Each point is reached from the start by the listed moves, each made once or not at all, plus a little noise. Is the number of moves made odd or even? Then give how often each move was made.
In the rows, 128 means zero.

Moves:
(1): [193 176 110 141  90]
(2): [ 73 159 123 128 129]
Start: [119 131 171  98 106]
Points:
[ 62 161 164  93 108] => odd (0, 1)
[129 209 150 112  71] => even (1, 1)

Moves:
(1): [175 140 124 121 143 162 178 101 164 150]
(2): [112 159 139  76  94 111 145 144 133 147]
(3): [146 137 195 140 133 139 118 114 129 115]
(4): [109 168  98 190  97  91 143 137 148 165]
(5): [ 76 128 110 143 148 146 135 121 160 113]
(6): [123 132 116 112  89 171 109 154 123  90]
(7): [120  92 123 123 104 100 155 142 137 106]
(8): [146 128 137 144 130 117 114 205 159 178]
(9): [136 106 101 114  91 115  96  91 170 148]
Start: [148 124 142 113 139 162 135 108 117 143]
Points:
[181 127 157 117 102 243 116 120 249 172] => even (1, 0, 1, 0, 1, 1, 0, 1, 1)
[167 120  63 137  22 161 169  94 221 166] => odd (1, 0, 0, 1, 0, 1, 1, 0, 1)
[ 93 126 110 110 116 226 126 126 142  97] => even (0, 0, 0, 0, 1, 1, 0, 0, 0)
[117 154 125 187  55 177  82 169 244 184] => even (0, 0, 1, 1, 1, 1, 0, 1, 1)
[128  94 191 157 145 154 141 179 191 143] => even (0, 0, 1, 0, 1, 0, 1, 1, 0)

Moves:
(1): [144 124 128 124 128 128 121 128 136 126 103 128 132 115 106 135 115 135
 128 113 122 120]
(2): [122 141 120 135 129 123 125 120 121 125 120 121 124 132 115 138 119 130
 135 108 124 129]
(3): [122 130 140 122 125 129 117 133 123 136 126 133 126 129 137 130 128 132
 139 125 131 120]
(4): [130 141 144 162 140 148 105 121 123 122 118 130 123 139 117 119 136 148
 126 111 117 115]
(5): [113 112 142 124 148 119 136 134 141 129 116 115 123 120 135 129 118 124
 130 130 138 129]
(6): [121 135 133 113 153 150 132 120 112 133 124 142 132 113 128 136 113 133
 137 153 115 123]
(7): [140 122 131 137 131 129 145 128 131 139 116 142 127 128 125 142 123 126
 137 126 134 123]
(8): [138 131 108 141 130 116 134 149 133 132 123 124 121 128 116 132 125 138
 121 130 124 120]
(9): [128 148 121 127 120 130 132 135 150 136 117 128 131 131 126 127 127 126
 127 128 117 138]
(10): [119 131 127 126 127 118 129 117 110 149 119 128 119 119 126 111 142 137
 130 133 137 131]
(11): [135 139 136 107 155 124 127 121 117 135 135 117 125 144 118 130 140 131
 119 122 124 143]
(12): [124 126 115 131 130 115 114 126 138 123 123 144 117 126 134 139 128 128
 122 127 120 130]
(13): [115 126 121 127 130 116 143 126 136 123 136 133 147 126 113 142 141 142
 134 122 143 122]
(14): [128 124 119 126 132 133 122 125 135 131 124 122 118 140 118 120 127 132
 126 133 147 130]
(15): [140 130 118 132 139 124 118 129 126 126 119 126 147 127 135 128 131 139
 137 128 122 137]
(16): [126 113 121 131 134 142 118 129 126 136 126 119 123 121 123 140 130 121
 129 125 128 124]
(17): [119 130 131 115 137 137 129 124 130 114 105 129 117 136 133 127 147 129
 144 137 122 108]
(18): [125 107 118 117 112 131 152 120 140 127 132 123 103 126 130 140 113 159
 120 137 122 133]
(19): [130 116 120 119 140 121 130 138 133 122 139 144 112 117 131 131 118 129
 154 126 119 146]
(20): [134 133 139 133 130 123 126 123 125 125 141 123 123 131 118 153 132 123
 140 165 130 129]
Start: [127 129 135 113 120 133 131 132 142  99 119 124 125 123 110 170 115 127
 149 116 135 103]
Points:
[118 159 138 100 197 146 111 118 173 101  33 110  47 142  49 233  92 202
 171 145  96  79] => even (1, 1, 1, 1, 1, 1, 0, 1, 1, 0, 1, 1, 0, 1, 0, 0, 1, 1, 0, 1)
[160 157 146  89 189 144 113 107 118 122  76 126 126 131  59 229  90 156
 195 138 131 106] => odd (1, 1, 1, 0, 0, 1, 1, 0, 0, 0, 1, 0, 0, 1, 1, 0, 0, 0, 0, 1)
[126 128 131 139 191 118 107 140 146  97  70 113  76 128  89 168 139 172
 204 157 139  96] => odd (0, 0, 0, 1, 1, 0, 0, 1, 0, 1, 0, 0, 0, 1, 1, 0, 1, 0, 1, 1)
[105 148 139  86 195 133 135 122 144 129  48 140  89 112 103 206 104 150
 249 171 135 110] => even (0, 1, 1, 0, 1, 1, 1, 0, 1, 1, 0, 0, 0, 1, 1, 0, 1, 0, 1, 1)
[166 147 152 157 144 161  89 134 158 123  62 128 133 120  74 220 113 153
 188 114 112  85] => even (1, 0, 1, 1, 0, 0, 1, 0, 1, 0, 0, 0, 0, 0, 1, 1, 0, 0, 0, 1)

Moves:
(1): [133 110 139 144 129 120 119 137 148 123 113 125 111 121 127 111 112 134
 114 110 137 134 125 137 126 128 109]
(2): [137 132 137 121 136 131 139 134 120 115 131 124 111 120 124 139 139 119
 129 121 137 124 133 126 128 125 135]
(3): [156 116 138 140 138 132 141 142 125 128 144 124 132 133 134 125 136 120
 135 135 134 120 125 142 131 130 112]
(4): [118 139 128 133 128 138 135 128 127 131 132 131 134 130 133 135 130 129
 122 112 135 116 135 131 125 139 125]
(5): [143 141 131 129 119 127 122 110 108 141 136 127 133 124 140 138 132 130
 115 134 134 125 145 136 120 121 135]
(6): [122 120 125 115 124 122 127 130 132 124 128 128 108 130 129 125 117 123
 128 119 119 130 140 134 125 128 116]
(7): [110 117 108 146 126 146 127 140 122 132 136 134 128 127 139 117 131 144
 125 139 133 130 137 127 120 108 109]
(8): [117 127 126 119 136 142 124 119 133 149 133 140 125 122 129 134 129 134
 125 130 131 132 126 125 121 133 140]
(9): [126 118 134 124 125 118 125 126 134 127 116 129 120 126 133 130 125 134
 136 130 136 121 132 127 126 135 128]
(10): [142 134 135 135 130 139 131 129 149 128 107 124 125 128 145 117 127 118
 130 127 128 146 134 137 123 136 134]
(11): [117 128 124 122 139 130 139 116 148 131 124 119 124 134 129 126 118 143
 125 140 126 118 137 142 122 126 133]
(12): [127 127 116 135 123 122 142 133 123 117 133 166 130 138 119 127 134 129
 124 127 141 121 131 136 118 124 136]
(13): [121 134 125 126 135 128 148 132 126 145 131 128 131 122 142 123 117 139
 113 128 121 132 112 124 118 124 128]
(14): [131 124 125 129 116 131 125 142 126 125 144 117 130 139 129 130 137 128
 123 130 124 130 129 120 142 122 131]
(15): [124 123 132 128 117 124 137 132 128 126 125 127 129 114 130 120 122 122
 125 141 126 116 130 130 128 137 125]
(16): [129 134 125 125 122 142 130 117 127 111 120 118 113 116 141 156 132 116
 133 126 125 137 116 130 126 140 136]
(17): [131 125 120 120 115 152 125 132 134 110 140 130 125 119 139 126 127 138
 134 130 128 137 135 129 108 141 128]
(18): [132 129 135 126 125 138 135 130 117 126 123 128 125 131 115 140 125 140
 122 126 114 140 136 128 120 123 123]
(19): [136 145 129 118 122 128 121 117 133 141 122 142 128 103 132 138 113 135
 136 132 130 141 117 119 141 126 132]
(20): [128 133 125 128 134 133 129 131 133 134 141 125 137 138 131 122 113 125
 136 134 128 126 118 111 140 133 136]
(21): [134 132 131 127 122 138 114 147 118 149 140 121 118 145 124 114 130 125
 126 105 121 101 136 133 125 117 136]
(22): [124 131 131 124 121 136 135 125 132 137 141 126 129 127 130 137 127 117
 133 130 143 138 135 135 118 109 138]
(23): [147 120 136 127 128 128 138 131 137 125 131 136 120 122 120 140 132 123
 135 134 127 123 139 125 111 121 120]
(24): [125 131 124 132 131 130 118 124 131 134 131 117 125 127 123 135 129 131
 134 137 125 130 134 129 126 138 133]
Start: [137 109 121 110 133 141 130 131 126 122 129 107 132 110 109 114 135 124
 119 127 137 147 134 121 163 137 129]
Points:
[195 102 150 109 159 230 166 160 178 138 145  72  61  96 141 128 108 135
 118 117 127 155 150 148  95 159 143] => even (1, 1, 1, 0, 0, 0, 0, 1, 0, 1, 1, 0, 1, 0, 0, 1, 1, 1, 0, 1, 1, 0, 1, 1)
[142 105 110 134 146 199 171 169 142 140 170 113  87 141 130 101 146 113
 122 108 170 112 203 183 115 110 127] => odd (0, 1, 1, 1, 0, 1, 1, 0, 0, 1, 1, 1, 0, 0, 0, 0, 0, 0, 0, 0, 1, 1, 0, 1)
[190 100 148 121  86 185 152 153 145 142 178 128 100  96 120 141 118 149
 112 128 168 112 206 170 100 124 124] => even (1, 0, 1, 1, 1, 0, 0, 0, 1, 0, 1, 1, 0, 1, 1, 0, 1, 1, 1, 0, 1, 1, 1, 1)
[165 138 129 107 117 191 121 118 170 181 135  85 102  79 162  99  87 155
 101 121 150 169 164 161 109 123 153] => even (1, 0, 0, 0, 1, 0, 0, 0, 0, 1, 1, 0, 1, 0, 0, 0, 1, 0, 1, 0, 1, 1, 0, 1)
[185  88 136 120 121 209 158 136 140 138 166 112  99  64 162 135 155 118
 139 178 183 152 200 154  88 139 129] => even (0, 1, 1, 0, 1, 0, 1, 1, 1, 1, 0, 0, 0, 0, 1, 0, 1, 0, 0, 0, 0, 1, 1, 1)
[155  98 101 140 113 191 120 141 130 166 166 119  96  88 144 121 124 146
  95 148 161 121 157 163 145 122 134] => odd (1, 0, 1, 0, 1, 0, 1, 1, 0, 0, 1, 1, 0, 1, 1, 1, 0, 0, 1, 0, 1, 0, 0, 1)
[175  75 128 111  95 189 120 178 142 102 174  72  78 114 138 114 131 102
 122  87 143 149 150 157 138 126 109] => even (1, 0, 1, 0, 0, 1, 0, 0, 0, 0, 0, 0, 0, 1, 0, 1, 1, 0, 0, 0, 1, 1, 0, 0)
[133 127 106  83 110 249 147 136 171 145 138 115  78  77 154 131  91 145
 130 130 115 151 182 132 105 151 131] => even (0, 0, 0, 1, 0, 1, 1, 1, 0, 1, 1, 0, 0, 0, 1, 1, 1, 1, 1, 1, 1, 0, 1, 0)

Moves:
(1): [117 113 121 139 140 134 129 122 144 126 113 141 120 127 135 134 127 112
 137 124 133 110 106 140 108 146]
(2): [135 121 163 120 117 117 122 135 144 128 113 116 112 141 122 129 156 135
 129 139 123 123 127 130 128 140]
(3): [124 131 117 114 124 134 133 116 113 125 125 137 120  96 129 108 112 123
 136 123 145 127 116 135 116 125]
(4): [114 125 140 126 149 134 122 120 127 141 140 118 121 127 148 130 114 114
 116 129 142 130 127 117 124 120]
(5): [135 118 142 135 129 126 122 138 125 126 112 134 128 130 127 138 133 136
 116 136 121 116 124 107 126 126]
(6): [124 132 142 129 128 146 119  98 118 125 136 137 130 135 120 117 117 120
 128 123 118 115 134 120 126 123]
(7): [143 130 139 131 129 113 125 140 130 135 132 140 132 130 127 133 139 139
 124 122 130 137 126 118 130 146]
(8): [132 127 133 131 124 122 118 123 123 115 134 136 126 132 130 126 112 133
 118 126 131 123 132 136 130 126]
(9): [113 119 143 136 140 141 141 101 133 133 128 126 137 130 127 120 122 129
 123 128 121 154 130 148 110 125]
(10): [130 125 124 129 143 137 120 109 115 144 128 158 115 123 139 121 130 113
 142 163 141 121 132 132  99 105]
(11): [114 134 122 125 121 129 126 117 117 129 126 130 129 122 114 135 136 137
 126 135 131 130 134 131 132 130]
(12): [137 103 128 113 115 114 126 149 134 121 125 124 125 134 109 133 133 126
 133 131 135 135 153 112 124 140]
(13): [125 125 130 137 112 129 130 118 131 121 123 123 128 127 139 138 135 140
 142 133 140 127 129 120 129 129]
(14): [144 118 122 119 125 122 132 119 135 131 119 122 119 123 141 140 138 131
 135 112 128 131 146 129 147 130]
(15): [138 121 136 124 136 133 100 121 120 133 130 131 151 119 132 133 133 123
 123 143 130 131 132 125 134 133]
(16): [112 128 129 130 134 117 135 123 119 130 121 131 143 124 131 119 124 130
 139 127 132 131 139 138 132 117]
(17): [133 137 148 123 138 127 131 126 122 111 120 126 142 124 135 155 128 123
 138 132 122 123 131 124 124 128]
(18): [112 124 133 113 134 146 112 133 113 136 130 139 135 135 140 132 135 138
 140 119 129 129 125 132 124 118]
(19): [119 123 122 140 129 121 122 129 122 125 134 113 112 121 130 130 135 125
 138 124 118 132 129 134 130 125]
(20): [134 122 136 134 111 114 132 128 126 130 129 129 140 130 126 139 139 119
 120 111 131 136 112 122 137 121]
(21): [132 131 147 124 138 115 125 136 139 114 131 123 131 132 110 125 152 146
 111 124 127 126 129 120 115 109]
(22): [117 126 133 138 118 152 127 132 143 124 129 136 125 112 117 130 137 130
 117 140 137 124 145 130 130 125]
(23): [142 140 138 132 131 138 105 127 122 127 116 131 126 139 127 114 127 115
 111 124 124 137 138 128 103 130]
(24): [108 132 104 116 118 117 136 117 132 140 138 131 130 116 148 130 127 125
 137 132 126 130 128 140 122 124]
Start: [145 126 125 113 137 133 118 130 154 133 135 119 138 132 116 119 123 158
 139 126 127 130 123 133 120 133]
Points:
[156 102 180 113 166 124  82 147 148 128  95 138 138 140 115 166 134 138
 112 136 142 122 135  85  67 177] => even (1, 0, 0, 1, 1, 0, 1, 0, 0, 0, 1, 1, 0, 0, 0, 0, 1, 0, 0, 0, 0, 0, 1, 0)
[ 74 105 200 118 103 144 114  79 124 105 109 124 150  92 123 144 161 182
 171 124 154 155 137 178 108 105] => even (0, 1, 1, 0, 0, 0, 0, 1, 1, 0, 1, 0, 1, 0, 0, 1, 1, 1, 1, 1, 0, 1, 0, 0)
[155  70 185  91 185 148   7  78 101 140 119 184 111 108 128 118 148 140
 126 135 163 114 153  99  40 118] => even (1, 0, 1, 1, 1, 1, 1, 1, 0, 1, 1, 1, 0, 1, 1, 0, 0, 1, 1, 0, 1, 0, 1, 0)
[ 88 123 139  88 167 137 103  72 115 147 149 114 145 113 189 146 117 140
 183 100 117 126 158 144 127  95] => even (0, 0, 0, 1, 0, 1, 0, 0, 0, 0, 0, 0, 0, 1, 0, 1, 1, 1, 1, 0, 0, 0, 0, 1)

Moves:
(1): [122 122 124 119 129 129 122 129 151 125 120 134 142 146 101 108 126 136
 129 135 118 137 153 121 143 128]
(2): [130 106 125 111 117 123 135 124 128 125 131 127 122 127 124 132 138 135
 133 131 112 123 121 129 139 140]
(3): [141 128 122 142 120 132 137 127 143 135 130 123 146 101 127 135 114 126
 164 133 129 131 122 129 113 130]
(4): [138 137 139 142 127 131 104 124 128 136 132 143 138 120 124 132 124 131
 117 150 114 119 119 130 127 121]
(5): [126 132 146 138 137 133 132 134 138 117 106 120 118 112 108 145 124 133
 133 116 109 133 116 128 140 138]
(6): [128 141 127 134 124 136 119 115 118 143 126 112 126 148 144 117 120 131
 132 143 128 137 113 128 129 128]
(7): [125 131 140 132 137 114 122 135 138 131 139 121 137 125 138 101 108 121
 118 117 126 120 116 132 135 134]
(8): [104 131 126 129 135 115 111 127 127 120 136 147 118 135 133 123 131 139
 143 135 139 131 135 114 160 122]
(9): [129 126 123 121 130 134 113 131 128 125 133 124 139 117 137 131 142 142
 129 120 132 132 130 129 118 118]
(10): [129 118 119 133 125 113 123 117 130 126 128 121 138 133 108 128 139 142
 123 138 126 135 129 113 129 138]
(11): [127 123  95 122 140 133 118 129 121 123 134 127 127 131 150 143 137 129
 121 137 133 122 148 111 122 144]
(12): [125 128 123 132 121 125 129 130 138 138 116 130 125 121 135 122 136 136
 137 131 126 134 128 131 123 145]
(13): [120 119 138 124 133 125 125 137 143 125 150 100 124 133 125 125 114 127
 146 157 117 124 129 130 131 115]
(14): [131 130 134 145 128 126 124 142 127 127 121 128 130 134 132 131 144 130
 143 126 114 131 119 126 126 126]
(15): [103 121 127 112 127 124 123 142 130 130 131 118 144 127 141 121 132 104
 126 129 132 123 148 121 144 112]
(16): [145 142 112 126 133 135  91 141 127 137 118 125 112 108 123 120 121 125
 129 128 129 114 141 135 146 117]
(17): [128 121 133 129 126 119 125 155 137 120 121 112 141 141 132 122 118 116
 129 127 133 141 131 126 134 126]
(18): [130 124 132 116 128 139 120 122 123 137 149 125 127 126 115 117 122 117
 137 134 128 138 126 138 121 137]
(19): [136 127 134 133 133 144 101 130 133 143 130 116 130 130 127 132 111 127
 143 122 122 128 106 145 120 113]
(20): [117 122 130 169 117 135 145 116 137 126 133 128 134 142 137 139 123 118
 130 125 136 129 125 135 135 142]
(21): [113 104 130 122 126 113 142 117 113 112 118 133 127 127 126 118 132 127
 134 114 112 134 145 124 131 140]
(22): [136 119 125 127 139 130 122 113 141 143 123 137 124 130 139 126 144 145
 118 133 141 139 130 111 121 125]
(23): [124 133 122 123 119 106 132 130 144 118 138 116 117 125 140 134 124 109
 112 145  98 137 123 140 134 123]
(24): [121 131 136 119 133 130 122 114 137 124 135 134 134 131 127 119 142 126
 140 136 126 122 131 138 122 126]
Start: [127 128 147 132 134 116 112 142 114 123 106 121 105 140 134 134 132 128
 128 103 155 124 145 126 119 117]
Points:
[135 147 161 203 140 114   7 126 196 173 144 127 111 101 169 101 115 113
 193 153 121 131 102 165 136 111] => odd (0, 0, 1, 1, 0, 0, 1, 1, 0, 0, 0, 1, 0, 1, 0, 1, 0, 1, 1, 1, 0, 1, 1, 1)
[128  92 169 141 139  79  49 171 169 113 115  93  85  94 117 129 117 126
 201 172  68 154 139 125 178 110] => odd (0, 1, 1, 1, 1, 0, 0, 1, 0, 0, 0, 0, 1, 1, 0, 1, 1, 1, 0, 0, 1, 1, 1, 0)
[121  90 151 101 131  92  57 155 150 137 144  63  72 109 136  83  85 102
 166 128  73 123 130 175 147 126] => odd (0, 1, 0, 0, 0, 0, 1, 0, 0, 0, 0, 1, 1, 0, 0, 1, 0, 1, 1, 0, 1, 0, 1, 0)
[112  95 166 147 153 101  44 116 154 154 116  70 132 161 166  75 155 171
 181 132 119 149 117 124  96 115] => odd (0, 0, 0, 0, 0, 1, 1, 0, 1, 1, 0, 1, 1, 1, 0, 0, 0, 0, 1, 0, 1, 1, 0, 1)
[100  87 152 181 108  99  57 117 198 160 107  81 179 174 145  87 133  99
 192 176  91 184 146 135 123 129] => even (1, 0, 1, 1, 0, 1, 0, 0, 0, 1, 0, 1, 0, 1, 1, 0, 1, 1, 1, 1, 1, 1, 1, 1)

Moves:
(1): [125 133 136 139 115 131 134 125 127 126 118 119 131 112 125 109 133 135
 133 117 113 119 126 127 127 115 130]
(2): [129 128 121 129 134 116 137 127 131 134 131 131 114 119 120 131 127 126
 123 137 129 124 119 143 129 123 127]
(3): [131 126 125 137 129 123 126 115 130 123 129 131 132 124 136 118 112 113
 133 154 129 122 135 129 120 133 113]
(4): [137 120 124 128 117 116 117 138 137 140 140 133 108 135 121 111 112 118
 131 146 126 130 126 148 119 124 109]
(5): [124 135 119 129 122 145 132 129 132 122 129 125 141 128 132 143 126 136
 139 139 135 121 113 126 119 131 118]
(6): [142 120 118 129 135 113 133 117 118 122 138 136 118 117 129 121 132 128
 124 135 132 126 117 145 120 127 137]
(7): [124 136 119 137 125 137 130 133 128 129 115 119 118 149 121 124 120 122
 127 138 133 141 132 118 123 108 144]
(8): [135 121 131 132 128 133 122 148 133 127 115 114 130 131 133 130 128 121
 112 129 116 126 133 126 135 132 114]
(9): [133 129 118 118 129 126 128 136 126 132 113 117 120 136 117 142 140 126
 134 115 127 133 111 116 144 135 127]
(10): [141 130 148 118 128 133 119 124 126 115 130 124 128 124 117 137 119 124
 126 135 117 130 131 128 104 123 130]
(11): [124 138 138 109 119 121 132 138 121 126 127 122 140 126 127 128 138 126
 126 122 129 143 130 115 133 114 129]
(12): [124 129 120 143 120 130 133 124 149 126 132 137 131 127 131 114 133 127
 122 136 140 134 124 137 123 125 115]
(13): [120 139 124 135 133 118 136 140 134 132 133 128 136 128 127 121 125 132
 133 125 137 137 120 125 121 135 131]
(14): [118 132 130 118 128 111 128 141 131 112 121 129 110 127 142 139 144 128
 133 127 120 132 145 125 135 132 133]
(15): [139 132 145 126 113 145 136 133 121 116 113 135 138 139 131 134 121 134
 127 117 124 119 145 117 110 124 122]
(16): [125 131 131 114 126 150 109 125 128 120 141 135 122 138 126 126 129 118
 121 129 129 116 104 111 113 127 130]
(17): [121 126 120 123 112 121 124 109 129 129 131 125 129 138 127 123 115 129
 131 147 117 123 122 119 111 131 121]
(18): [130 120 122 124 134 124 120 138 140 126 135 118 130 140 134 123 125 107
 135 136 119 127 130 127 114 131 115]
(19): [114 124 113 122 139 137 121 128 120 124 140 115 120 134 117 123 123 128
 137 122 125 128 121 122 122 138 124]
(20): [134 109 125 126 144 108 127 124 128 120 118 129 124 112 134 142 124 141
 130 131 136 118 126 144 142 130 136]
(21): [130 125 140 131 129 130 123 125 123 126 126 126 122 133 136 127 124 124
 124 124 124 136 139 132 123 122 124]
(22): [119 134 127 139 127 131 137 131 138 135 125 127 131 130 141 115 136 134
 133 121 137 135 138 109 123 130 125]
(23): [133 126 131 128 146 127 128 133 126 132 118 127 128 140 130 122 137 136
 126 131 119 125 120 117 125 120 126]
(24): [124 125 111 122 134 117 124 136 138 141 124 140 121 132 137 124 132 131
 129 123 115 136 122 130 138 134 127]
Start: [122 123 123 114 144 138 134 134 122 112 119 135 127 138 112 130 154 130
 122 131 127 110 122 116 102 110 124]
Points:
[119 127 113 122 137 105 130 133 147  78 130 125  97 170 123 108 140  98
 125 182 112 143 130 121  24  92 122] => odd (0, 0, 0, 0, 0, 1, 1, 0, 0, 1, 0, 1, 1, 1, 0, 0, 1, 1, 0, 0, 1, 0, 0, 0)
[138 130 104  89 149  93 137 198 142 111  96 148  83 168 137 101 175 108
 116 150 105 122  96  83  75 107  82] => even (0, 1, 1, 1, 0, 1, 0, 1, 1, 0, 1, 0, 1, 1, 1, 1, 0, 0, 0, 0, 0, 1, 1, 1)
[118 109 105 111 173 129 131 198 145 102  79 110 129 194 133 106 150 122
 115 128 107 145 128  92  75  85  95] => even (0, 0, 0, 0, 0, 0, 1, 1, 0, 0, 1, 1, 1, 0, 1, 0, 0, 1, 1, 1, 1, 0, 1, 1)
[ 98 147 149  79 116 184 121 137 129  59 115 126 131 185 133 126 164 136
 132 145 108 117 118  40   7  89  85] => even (0, 0, 0, 0, 1, 0, 0, 0, 0, 1, 1, 1, 0, 1, 1, 1, 1, 0, 1, 0, 1, 1, 1, 0)
[119 128 126 131 140 138 105 159 130  78 126 106  69 156 120  69 127  89
 124 169 102 124 125 101  23  94 102] => odd (1, 0, 1, 1, 0, 1, 1, 1, 0, 1, 0, 0, 1, 1, 0, 1, 0, 0, 1, 0, 1, 1, 0, 0)
[130 144 128 109 120 137 140 184 145 124  86 119 120 198 119 109 124 128
 118 172  92 144 120  79  24  67  80] => even (0, 1, 0, 1, 1, 0, 1, 1, 0, 1, 1, 0, 1, 0, 1, 0, 1, 0, 0, 0, 1, 1, 1, 1)
[164  88 135 110 160 134  87 145 148  93 102 128  94 158 112 119 132  96
 100 180 111 101  91 125  71 100  68] => even (0, 0, 1, 1, 0, 0, 0, 1, 1, 1, 0, 1, 0, 0, 0, 1, 0, 0, 0, 1, 1, 0, 1, 0)
[130  76  65 141 166  95 123 142 162 117 129 146  90 129 138  77 136 119
 120 176 132 113 113 156  93 131  73] => odd (0, 0, 1, 1, 0, 1, 0, 1, 0, 0, 0, 1, 0, 0, 0, 0, 0, 0, 1, 1, 0, 1, 0, 1)
[101 149  99 111 115 162 126 170 149  91  71 121 114 207 154 134 143 111
 134 155 106 123 119  38  53 119  89] => odd (0, 0, 1, 0, 1, 0, 1, 1, 1, 0, 0, 0, 1, 1, 1, 1, 1, 0, 0, 0, 1, 1, 0, 1)
[112 114 104 104 131 113 122 170 161  86  72 118 117 162 159 114 156 114
 142 139  83  90 117  59  71 133  84] => odd (1, 0, 1, 0, 0, 0, 0, 1, 1, 0, 0, 0, 1, 1, 1, 1, 1, 1, 0, 1, 0, 1, 0, 1)
[110 124 118  87 158 141 113 139 109  64 132 109 114 148 138 102 170 101
 146 159  93  97  95  85  47  92  94] => odd (1, 0, 1, 0, 1, 1, 0, 0, 0, 0, 1, 0, 0, 1, 0, 1, 0, 1, 1, 0, 1, 0, 1, 0)
[142 109  95 113 157  55 135 145 146 124  95 110  81 158 114  73 131 106
 143 192  92 139  89 114  42  68  99] => odd (1, 1, 1, 1, 0, 1, 1, 0, 1, 1, 1, 0, 1, 0, 0, 0, 1, 1, 0, 1, 1, 1, 1, 1)
